Each row of a before or after table is a point. One or more steps were done to the points. Then noise was added and the rows were shuffled. The steps act on columns, c1 being the first. Write out the steps. A step turns or swaps two columns, mirrors them in a line or flattens them onto one, adds a multiple of one to another, or multiplies or shifts one. Angles are multiples of 10 degrees, from the lower column toward the higher: turns from -170 to 170, lines from 10 to 170 but not 90. Use the fewest steps. Two steps may share a column if one is a turn and the other turns, adds or multiplies; they go together, in the order done. Otherwise the lowest column goes first.
(in the rows, 128 means zero)

Before (8 x 2):
[[123 102]
 [145 178]
 [219 100]
 [121 106]
 [136 114]
 [119 100]
 [114 133]
 [175 195]]
After (8 x 2):
[[113 123]
 [133 143]
 [145  80]
 [121 155]
 [119 152]
 [125 151]
 [219 155]
 [175  59]]
Steps: multiply c2 by -1

Before (8 x 6):
[[125  56 185 150 158 152]
 [ 99 165 103 147 140  87]
 [202 124 167 192  74  77]
 [141 155 138 104  58 125]
 [106 116 172 149  61  96]
 [200 109 153  98 152 134]
 [ 99 124 100  97  65 152]
 [127 150 133 127 143 159]]
After (8 x 6):
[[124  55 185 151 163 139]
 [208 122 164 184  60  98]
 [140 158 139 103  59 149]
 [107 118 173 151  53 122]
 [200 108 156  96 153 126]
 [127 145 131 128 154 151]
 [100 170 102 151 126  84]
 [102 122  98 100  77 170]]
Steps: turn c5 and c6 by -20 degrees

Before (14 x 9):
[[169 118  95 116 163 174 115 136 209]
 [126 104 126 153 106 198  91 111  78]
 [125 123 166 151 126 189 142  45 143]
 [173 115 101 157 151 128 145 103 118]
 [118  31 139 179 123 179 128 131 119]
 [172 155  96 107 113 151 149 128 145]
 [136 130 103 112 137 122 109 124 170]
 [ 61 119  98 120 143 145 135  76 139]
 [ 95 132 112 125 151 191 103  76 141]
 [168 132 172 117 139 189 114 129  91]
 [148 108 129  92 124 162 109  99 142]
 [156 141 114 124 119 118 135 199 132]
 [115  91  81  94 161 149 128 178 164]
 [190 108  90 211 137 106 104 136 151]]
After (14 x 9):
[[ 95 129  89 165 151 191 103  75 141]
 [166 117  44 138 160 175 117 136 210]
 [118  91  10  94 162 150 128 177 161]
 [125 104 123 207 107 197  92 112  79]
 [189 105  34 244 137 104 106 137 153]
 [ 61 119  54 110 144 143 135  77 137]
 [175 115  65 135 150 126 145 101 116]
 [148 108 131 119 126 157 110 100 145]
 [136 132  67 140 138 123 108 125 171]
 [167 136 241 139 136 188 112 126  92]
 [116  31 154 181 122 180 130 135 120]
 [124 123 223 131 128 187 142  48 139]
 [173 155  50  77 114 147 149 127 148]
 [158 144  90 113 118 121 136 200 130]]
Steps: multiply c3 by 2.5; add -1.5 times c7 to c4

Before (9 x 14):
[[161  91 155 143 141 107  80 157 169 125 142 125 134  93]
 [ 99 150 113  93 135 108 133 139 162  99 116 139 144 131]
 [109 144 125  92 113 129 118  70 150 120 153 148 127 130]
 [ 95 130 174 132 137 201 134 144 129 123 131 130  92 117]
 [115 102 199 137 146  94 158 109 144 162 142 167 121 154]
 [ 84 133 114 130 117 151 191 120 143 121 158 132 132 116]
 [168  89 137  57  81 125  28 106  67 148 147 138 158 155]
 [ 99 179 149 171 113 146 140 115 169  17 192 120 146 249]
 [145 128 110  70 118 161 132 149 157  75 145 132  95 136]]
After (9 x 14):
[[134 148 111  93 133 107 131 129 164  92 115 109 176 126]
 [118 134 113 130 118 150 193 108 146 104 157  93 139 118]
 [143  90 162 139 142 109  81 148 166 141 142 159 142  93]
 [209 182 152 168 111 146 143 107 167  52 190  97 185 248]
 [168 128 110  70 117 163 134 139 158  98 146 145  27 135]
 [115 144 125  89 111 130 120  60 150 103 152 122 127 128]
 [ 72 101 200 137 145  94 156 100 147 120 142 136 105 154]
 [117 131 173 131 137 197 132 135 129 109 130  96  21 115]
 [120  89 138  53  81 126  29  98  67 149 145 167 219 154]]
Steps: turn c1 and c12 by 60 degrees; turn c1 and c10 by 50 degrees; shift c8 by -10; multiply c13 by 3

Before (10 x 20):
[[ 78 180 114 113 176  90  93 137 142  97 188 136  69 101 192 114 137 161
  182 125]
 [ 87  93 135 136 120  64 127 161 110 125 166 138 136 144 158  90 143 156
  118 161]
 [181 128 186 124 200 109 173 147 206  88 119 141  77 116 146 103 119 134
   93 122]
 [132 151  71 153 115  84  86 113 140 136 249 101 173  99 102 120  85 141
  153 179]
 [158 112 110 149 102 122 156 158 137  97 113 176 106  92 172 133  78  98
  140 124]
 [137 148 121 133  98  86 170 147 104 239 129 175 119 117 124 105 192 115
  158 178]
 [ 97  78 143 106 124 114 133 160 164 185  94  83 110 110 145 169 121 150
  137 133]
 [187 129 121  74  99 133 137 123 229 132 178 178 129  98 105  99 205  52
  123  80]
 [ 61 173 100 102 198 159 143 102 113 155 173  98  76 150  90  77 135 150
  142 137]
 [169 120  87  76  84 134 140 102 145  84 167 186 135 126 136  99 180  76
  154 171]]
After (10 x 20):
[[154 109 102 148 100 169 110 112 137  97 111 173 105  95 121 135  79  85
  140 122]
 [131 152  89 152 115 105 188 131 143 140 248  96 173  99  85 119  88 149
  156 181]
 [102  79 138 103 129 144 121 163 164 187  93  84 110 106 112 167 121 112
  138 133]
 [167 116  82  76  85 138 132  68 146  87 166 183 133 129 132  99 178 126
  159 175]
 [136 146 107 133 101 122  91 128 103 236 132 177 121 116  88 109 189 101
  158 179]
 [ 77 181 125 111 175 192 166 163 140  94 194 135  72 102  91 116 140 132
  185 123]
 [186 125 119  74 100 107 122  61 230 134 183 179 127  98 137  95 207  95
  125  82]
 [ 89  90 133 140 121 162 128 169 113 125 163 136 136 148  65  92 142 113
  115 159]
 [184 128 167 120 205 145  66 143 212  89 120 142  76 116 110 101 120 119
   89 117]
 [ 62 175  95 103 198  91 124 137 110 152 174  92  78 148 159  80 132 156
  137 133]]
Steps: mirror c3 and c7 in the line at 170 degrees; swap c6 and c15; turn c8 and c18 by -60 degrees

Before (9 x 48):
[[124 157 166 142 109  89 144 137 110  76 115  85 134 116  95 144 190 119
  164 145 108 154 160 119 119  95 112 113 124 134 143 100 152 142 112 128
  118 144 120 130 123 136 135  96 150 120 147 114]
 [195 119 122 147 171 156 117 177  97 127 159 153 136 105 138 145 106 122
   78 133 156 113 121 158 123  96 127 163 158  92 128 145 109 149 118 183
  153  82 120 111 144 126 169 107 131 121 140 175]
 [133 134 152 121  99 102 122 137 111 118 120 114 105 124 117 164 184 150
  142 148 116 138 175 112 132  65 120 131 120 142 163 115 163 137 127 113
  111 147 108 115  97  96  93 101 141 129 109 117]
 [161  95 113 150 145 152 101 162 125 156 173 125 132  89 134 139  89 127
   95 113 154  89  79 135 123 120 141 120 134  84  88 203 104 150  81 139
  154 141 124 123 150 132 144 118 133 141 168 132]
 [142 116 127 184 117 132 115 137 117  84 121 163 132 147 131 156 146 114
  132 165 134 143 144 137 119 111 122 121 148  89 138 118 148 109 114 161
  122 120  89 133 114 126 133 108 158 125 124 158]
 [116 112 172  92  79 108  78 129 173 115 183  75 112  99 127 127  99 161
  143  92  78  73 116 102 118 102  81  88 107 133 181 105 143 146 127 114
  145 114 147 144  94  84  86 177 166 100  63 116]
 [118 141 159 146  98 107 100 116 108  92 107 107 138 140 114 153 138 126
  156 119 118 172 145 122 115 119  93 144 118 132 177 115 174 150 149 113
  128 144 110 133 102 114 121 116 133 107 117  92]
 [157  77  76 142 124 140  68 185 155 143 154 103 113  83 172 102 126 161
  100  93 164 108  94 125 137 150 152 108 193 101 105 171 112 130  68 142
  200 135 154 146 158 137 121 143 184 174 134  86]
 [ 95 138 132 137 121 111 108 152 100 104 125 120 129 152 117 166 173 109
  138 125 140 160 159 143 124  92 130 111 118 117 160 125 160 120 129 142
  108 107  99 116 103 126 158  87 159  96 127 124]]
After (9 x 48):
[[ 97 138 133 125 119 111 110 153  98 107 124 122 130 152 119 170 175 106
  113 129 140 158 160 141 122  89 130 114 122 117 161 129 199 123 126 143
   66 108 100 117 104 126 156  87 158  93 129 124]
 [141 115 129 168 118 136 117 137 115  83 124 162 130 148 131 158 146 115
   91 164 134 142 144 137 148 111 121 118 130  89 132 119 176 107 111 163
   93 121  90 132 115 130 131 105 157 128 126 157]
 [155  81  75 158 124 164  66 182 156 145 158 102 112  82 172 103 126 161
  138  91 166 106  92 125 182 151 155 109 105 104 104 173 125 130  66 142
  214 136 155 150 156 138 123 142 187 174 133  84]
 [126 159 169 116 109  94 145 137 108  72 117  84 134 120  93 141 189 120
   97 143 107 155 159 119 132  96 108 113 111 135 141 100 192 144 114 125
   82 143 119 131 126 134 136  95 147 121 149 115]
 [115 111 174  92  77 101  78 131 173 115 183  75 113  98 127 124 102 163
  143  92  75  71 115 100 114 105  81  88 127 133 180 105 176 146 127 117
  117 116 144 144  93  87  83 179 163 101  64 116]
 [135 132 151 116 100 108 120 136 113 120 118 114 106 124 121 162 185 153
  122 145 116 137 176 112 119  67 120 133 110 141 163 118 211 138 126 118
   62 149 105 114  97  97  93 101 140 130 106 116]
 [164  94 115 168 146 147  96 165 122 155 176 124 132  91 133 138  94 126
  140 110 154  91  79 134 135 120 141 118 143  85  89 206  73 149  82 139
  184 142 127 120 148 128 144 118 130 137 165 133]
 [198 118 121 175 171 156 118 175  99 127 159 154 135 104 136 145 104 124
  161 139 158 115 120 159 156 102 129 162 140  95 126 145  94 145 118 183
  177  84 119 112 144 123 170 109 131 119 142 177]
 [118 140 160 125  98 102 100 118 109  94 107 107 138 142 116 152 138 125
   98 122 118 175 144 124 124 122  93 144 128 131 181 114 248 149 147 112
   61 145 112 135 103 112 120 116 130 110 116  90]]
Steps: mirror c4 and c19 in the line at 160 degrees; turn c25 and c29 by -120 degrees; turn c6 and c29 by 40 degrees; multiply c33 by 3; turn c33 and c37 by -30 degrees

Before (10 x 64):
[[122 116 184 110 136 110  99 134 107 131 156  99 176 112 119 156 127 128
  150 134 119  79 121 127 136 102 146 124 105 114  86 111 134 209 122 144
   96 117 136 110 121  86 137 126 144 112 130  56 163 110 140 101 158 116
  116 136 155  77 129 109 112 103  89 167]
 [131 118 121 121 138 126 143 106 111 109 129 200 167 157 123 135 196 130
  127 124 121 146 147  96 138  87 126 127 106 115  99 111 124 139 150 104
  151 103 111 150 128 138 123 164  62 110 133 159 170 143 114  99 149 113
   82 133 148 145 139 133 107 103 150 109]
 [124 112 178 123 113 110 178 157 135 116 164  90 145 115 132 139 113 138
   85 104 114 162  90  88 159  87 128 160 183 160 122 127 118 129 120 141
  117 156 105 116 134 122 130  96 127 112 152  79 150 116 121  84 160 136
  149 146 164 142 157 129 173  86 149 130]
 [249 110 146  98 148 121 196  96 117 131 118 106 108 118 134 141 108  50
  111 129 138 138 166 131 152 132 150 168 111  96 155 129 145 130 123 139
  112 187 103 100 154 106 177 180 123 114 205 172  91 121 106  96 162 108
  142 126 143 141 130 132 131  82 155 115]
 [137 137 136 111 144 111 142 114 113 132 126  97 181 144 115 139 111 125
  127  88 139 130 154  84 175 120  93 123 115 133 135 154 177 159 116 110
  157 125 106 107  85 118 129 143 117 115 139  91 171 157 112  92 103  97
  147 136 138 129 136 112 164  89 113 120]
 [153 134 144 123 109 105  93 147 121 135 127 186  96 134  63 225 111 133
  147 131  96  78 117 113  83 134 154 128 135 170 150  95 158 155 115 134
  145  96 152 112  89 141 160  85 142 151 133 153 169 116 121 126 136 106
  150 146  84  81 129 133 145 224 151 119]
 [133 117 162  92 133 126  97 114 152 128 136  88 177 130  81 140 102 137
  138 124 142 151 142 149 161 115  98 126 150 148 105 114 134 122 116 110
  155  89 115 103 147 123 145  88 142 116 131 168 142 126 116 210 146 113
  119 137 160 150 147 118 178 140 130 118]
 [138 156 178 109 132 121  91 120 123 128 164 110  63 112 130 146 137  57
  128 130 121 138  71 128 160 105 110 129 110  97 105 123 121 132 126  71
  112 130  93 128  96  52 146  93 139 133 110 137 161 205 162 116 154 132
  136 141 140 148 108 124 150 135 134 126]
 [122 153 164 128  82 140 159 145 177 123 118  90 175 163 127 134 126 140
  152 131 113 154 131 124  98 125 141 118 106 147 104 107 104 124 141 143
  140  92 102 117 102 122 127 150  74 175 127 153 151 170 131 119  99 102
  128 124  86 140 129 118 113 176 145 113]
 [123 138 155 105 137 125 142 122 126  91 147 120 141 118 101 142 115 120
  134 129  99 110 131  96 144 124  45 123 101 112  78  99 118 125 108 136
  147 100 198 102 125 134 124 114 146 128 140 157 163 112 114  92 114 109
  131 133 155 112 130  53  81  81 151 155]]
After (10 x 64):
[[124 135 179 127 113 145 178 157 138 116 165  90 164 118 122 138 113 141
   85 107 116 165  89  88 159  86 127 159 184 163 123 126 120 126 117 138
  117 149 105 113 132 123 129  96 128 110 150 167 149 119 121  82 163 138
  148 143 161 143 155 126 172  85 147 127]
 [249 150 146 149 146 134 194 100 119 131 117 108 102 118 116 139 108  50
  111 126 140 134 164 130 154 133 152 166 110  96 153 131 142 128 128 138
  112 182 101 102 152 107 176 180 122 120 208  86  91 121 106  97 164 108
  144 126 143 143 133 130 128  81 154 137]
 [131 156 162 154 133 137 101 110 151 125 133  86  72 130 170 139 104 139
  139 124 141 147 144 152 160 115  99 125 154 148 105 111 134 121 135 113
  152  86 116 105 150 119 143  88 141 116 130 150 145 125 116 211 145 116
  119 135 160 153 142 116 179 142 127 156]
 [132 133 122 131 139 110 141 102 111 104 131 201  82 157 126 136 194 133
  125 123 120 147 148  97 142  83 127 128 107 115 101 110 127 139 114 104
  153 105 111 151 124 139 125 160  60 110 130 146 174 144 116  97 145 115
   82 131 146 145 143 130 106 104 149 148]
 [123 120 167 133  82 108 159 148 177 120 116  94  83 167 125 136 125 138
  150 130 113 151 130 125 101 127 142 117 105 148 106 109 108 125 128 143
  139  90 100 114 101 121 132 148  73 173 124 158 152 169 127 119 100 102
  126 122  88 138 131 118 110 175 146 142]
 [137 133 176 149 131 133  87 121 122 132 166 111 155 112 127 145 138  53
  127 131 123 136  70 128 162 104 111 128 114  98 108 122 120 133 120  69
  111 130  93 129  95  53 144  88 138 132 114  70 163 208 159 119 158 134
  138 141 136 144 109 124 151 131 132 132]
 [150 130 141 130 108 154  94 144 123 134 129 186 120 133 185 227 113 135
  149 132  95  79 115 113  86 134 153 128 132 170 153  97 158 154 124 131
  146  98 151 110  89 142 158  85 142 151 134  86 170 120 122 125 134 104
  148 143  79  82 130 133 145 222 148 155]
 [120 144 183 139 135 146 100 132 110 132 158 100 165 110 151 159 127 131
  151 136 120  79 117 124 142 101 147 122 104 114  85 112 133 214 119 143
   96 116 135 111 119  92 134 129 141 108 129 208 163 112 139 101 159 114
  116 137 157  75 129 108 109 101  89  97]
 [121 142 154 150 136 143 143 121 122  92 145 116  99 119 160 140 114 122
  132 130  99 107 134  98 144 124  42 123 100 112  78  99 117 126 138 140
  145 102 199 101 125 133 122 114 142 130 141 126 162 111 115  93 115 107
  131 135 153 111 129  57  80  81 150 111]
 [136 137 137 142 144 149 138 114 115 132 120 101 130 144 136 140 107 122
  127  86 138 128 154  83 177 122  92 124 116 135 133 152 174 158 123 108
  157 126 105 105  83 119 134 146 117 114 139 187 173 155 113  91 104  94
  145 138 136 130 138 117 163  90 112 142]]
Steps: multiply c2 by 0.4; turn c2 and c4 by 140 degrees; turn c6 and c35 by 130 degrees; turn c13 and c48 by 120 degrees; turn c15 and c64 by -160 degrees
